Each row is a point. Each copy is the shape, with its points in the same order, stretched, turned, moved and blurred by noise. Say if it was mirrored as well.
In the rows, zero is written as 100.

Shape (5 x 2)
0: 153 156
1: 109  32
2:  79  61
3:  68 106
4:  81 101
Copy 1 (5 x 2)
0: 165 136
1:  42  93
2:  71  64
3: 119  55
4: 112  69
Copy 1 is: mirrored
Copy 2 (5 x 2)
0: 117  13
1: 129 141
2:  93 131
3:  65  94
4:  79  94
Copy 2 is: mirrored

Shape (7 x 4)
0:  61 104  99  69
1: 101 109  30 136
2:  50  40 108  76
3:  31 112 155  96
4:  42 109 125 108
5: 124 101  50 151
6: 119  75  96 100
Copy 1 (7 x 4)
0:  62 117 106  83
1:  99  88  24 115
2:  19  65 125 105
3:  47 152 152 131
4:  46 132 121 138
5: 125  61  43 140
6:  91  72 104 108
Copy 1 is: only turned
Copy 2 (7 x 4)
0:  60 120  80  75
1: 121 125  31 158
2:  42  48  78  86
3:  12 114 139 102
4:  33 113 112 122
5: 137 103  66 165
6: 111  81  95 101
Copy 2 is: only turned
Copy 3 (7 x 4)
0:  67 106  66  76
1:  97 121  23 157
2:  67  42  68  63
3:  20 100 124  88
4:  23 101 103 102
5: 114  96  51 172
6: 118  86  83 115
Copy 3 is: only turned

Shape (13 x 8)
0: 125 144 101 130  71 126  85 109
1: 147 107  73 162  79 111 111  74
2:  46  44 100  60 117 107  52  72
3:  94 106  84 137 121 109 138  81
4:  75  50 129 100 139  97  35 106
5: 149  73 163 133  49 131  94 162
6: 141 129  65 130  45 140 114  81
7: 122 137 128 140  82 128 107  65
8: 100 102  61  69 175  98  92  75
9: 134  83 117 131 101  86  55 183
10:  59  71  90  90 118  79  36  75
11:  50  75 129 115 106 103  78 149
12:  73  67 130  71 113  46  74 112
Copy 1 (13 x 8)
0: 127 152  93  97 101  91  77  80
1: 145 100  73 131 105  73  77  64
2:  34  78 128  79  49 144  46 133
3:  85  74  79 100 114 100  97  76
4:  50  90 155 125  95 152  41 135
5: 163 142 195  68 117 117  97  84
6: 158 126  58  85  83  85  81  57
7: 120 137  96 131  92 108 104  53
8:  71  82  34 120  97 142  84 156
9: 128 129 163 103 140  84  61 148
10:  37  88 112 115  62 113  40 137
11:  51 101 163  69 122 108  71 103
12:  49  84 148  87  75  99  97 165
Copy 1 is: mirrored
Copy 2 (13 x 8)
0: 117 108  97 119  82 120  97 116
1: 149  78  67 137  91 112 101  71
2:  44  45 114  49  79  75  41 101
3:  97  80  68 108 147 103 104  69
4:  23  50 114  99  73  63  80 116
5: 138  85 175 140  74  79 125 138
6: 165  97  91 106  88 142  83 100
7: 112 129 115 113  89 121  99  65
8:  62  78  24  47  99  83 112  85
9:  97  74  99 140  73  36 123 162
10:  37  64  79  77  73  68  42 106
11:  44  85 123 112 123  71  75 144
12:  54  79 113  69  81  10  62 110
Copy 2 is: mirrored
Copy 3 (13 x 8)
0: 110 144 120 107  43 116  79  87
1: 127  95 110 156  45 110 118  57
2:  60  47  61  35 122 108  72  70
3: 108 109  95 123 101 123 138  85
4:  88  56  82  81 137  87  33  91
5: 154  71 176 111  56 126  25 131
6: 115 118 117 114  13 139 125  54
7: 101 134 144 119  69 125  91  65
8: 126 121  46  68 147  85 120  37
9: 161  89 107 123  77  71  21 138
10:  62  58  63  75 105  76  62  59
11:  81  83  89  81 111 110  47 152
12:  90  60  95  46 113  53  71 109
Copy 3 is: only turned
Copy 4 (13 x 8)
0: 123  84  58 105  51 103  52 122
1: 114  43  41  91  95  64  70  93
2: 136  93 146 136 123 167 113  71
3:  78  88  66  78 125  94  93  99
4: 129  96 155 148 136 125  74  89
5:  88  23 129 107  49 106  14 139
6: 129  42  34  81  49 103  76 107
7: 108  92  82  64  57  85  51  77
8: 156 128 103  88 160 101 126 114
9: 120  64 116 167  87  86  42 164
10: 138 102 129 157 120 129 116  74
11:  77  96 130 154  99 145  73 120
12: 109  98 167 143  89 108 118 111
Copy 4 is: mirrored

Shape (15 x 11)
0: 106  44  99 116 136 113 144  40 136 119 111
1:  64  66 156  75  99  89 124  59  91 102 144
2:  69 112 128  69 102  96  90  52 139 106  86
3: 155 132  48 130 126  85  65  93  59  97  48
4:  43  99  97  50  75 124  78  79 100  99 121
5:  99  68  89 118 144  47 112  88 175 107 123
6: 184  99  65 157 147  74  92 154  95  37  53
7:  73 117  86  91  54  64 117  60 105 104 120
8: 147 108  34 101 156  44 116 132  57  86  43
9:  51  72 129 130  89  98 107  63 124 146 157
10:  60 131  92  61  97 127 107 108 104 140 133
11: 119 121 118  73  61 108 131  97 106 129  90
12:  59 113  85  80  70 132 138  56 114  84 134
13:  96 111  75 161 152  64 124 130  98  81  23
14: 127 160  94 114 150  83 117  85  86  80 102
Copy 1 (15 x 11)
0:  59  16 110 107  91 103  95  72 174 134 102
1:  77  58 166  85  50 118  92  85 110 105  80
2:  87 114 143  91  84 143  62  96 163 109  82
3: 133 127  34  62 141 103  66  65 108 119  57
4:  71 104 126  86  66 167  80  99 110  67  95
5:  58  96 116 119  89  59  77  75 165 151 156
6: 141 116  33 136 175  26  81  81 106 114  77
7:  78 144 117  73  39 123 117  66 128  98  84
8:  64 130  40  77 159  35  75  79 101 121  59
9:  86  62 131  91  25 149 109  89 123 149 126
10:  69 110 114  64  93 150 117 131 113  96 120
11: 113 114 112  69  86 109 126 136 151  87  61
12:  64  96 125  99  79 153 137  73 132  74  91
13:  76 125  57 139 148  83  81  96 109 170  52
14: 110 136 108  72 162  91 107  63 107 128  84
Copy 1 is: only turned
Copy 2 (15 x 11)
0:  44  66  59 130 119  35 120  63  58  99  99
1:  25  85 106 105  94  56  77  77  72  79 143
2:  44  75  74 118  90  50  66  51 130 105  98
3: 131 161  73 109 130  86 107 105 125 103  30
4:  57  72  53  70  70  74  50 100 133  77 129
5:  69  21 104 165  82  25  98  90  88 115  69
6: 164 104 128 138 135 100 155 104 112  59   5
7:  95  98  64 120  30  59  70  82 106  95 113
8: 129 119 113  58  92  63 138 111  82  78   5
9:  27  70  87 161  85  61  78 110  94 139 134
10:  52  60  71  84  65 108  62  99  96 117  92
11: 114  94  92  89  76 122 103  45  87 120 112
12:  65  69  31 110  53  82  77  66  94  45 118
13:  74  82 119 104  97  71 170 113 123 100  18
14:  72 106  99 130 110 101  92  55  81  59  34
Copy 2 is: mirrored
Copy 3 (15 x 11)
0:  90  57 147 136  69 160  98 130  89 102 110
1:  70  61 139  59  87 132 114  74 118 125 141
2:  77  91 114  68  29 117  77  99 138 119  90
3: 142 142  73 106  88 105  58  73  54  64  53
4:  90  66  89  45  62 124  54  76 137 108 139
5: 112  87 133 161  61  80 124 124 134  77 111
6: 151 142 100 139 150  80  97  96 102  12  27
7:  93  75  61  72  45 113 124  92 107 113 133
8: 125 122  88 102 130  44  72 119  42  23  78
9:  98  59 111 120  67 135 122  72 135 158 132
10:  83 105  60  76  85 120  54 106 131 145 140
11: 104 102  71  46  90 128 100 129 110 143  85
12:  63  64  61  74  63 173  97 100 130 109 140
13:  81 100  78 145 123  57  89  86  82  53  29
14:  74 169  84 111  89 128 105  92  93  82  89
Copy 3 is: mirrored
Copy 4 (15 x 11)
0: 102  40 153 107  82 106 131  73  98 143  87
1:  85 101 135  90  73  88 155 109  75 136 150
2:  99  96  97  48  90 103 124  76  91 113 124
3:  84  95  59 128 131  52  71  34  76 126  32
4:  90  89  43  66  69  99 122 138  75 129 137
5:  79  46 145  79 101  55  98  65 146 114 109
6:  84  68 109 157 159  41  63  71 106  68  28
7:  81 112  76  80  54  57 141  86 116 133  96
8:  84  66  79 101 158   5  94  86  83 135  22
9:  69 106 131  96  52 108 112  84 121 157 135
10: 124 105  52  68  87  86  96 137 105 162 124
11: 128 123  73  97 107  96 142  99 118 137  91
12: 117  88  76  85  32  94 126 134  90 123 100
13:  63  92 128  81 137  62  68  91  96 106  11
14: 129 110 114 100 101  34  75  55  87 119  66
Copy 4 is: mirrored
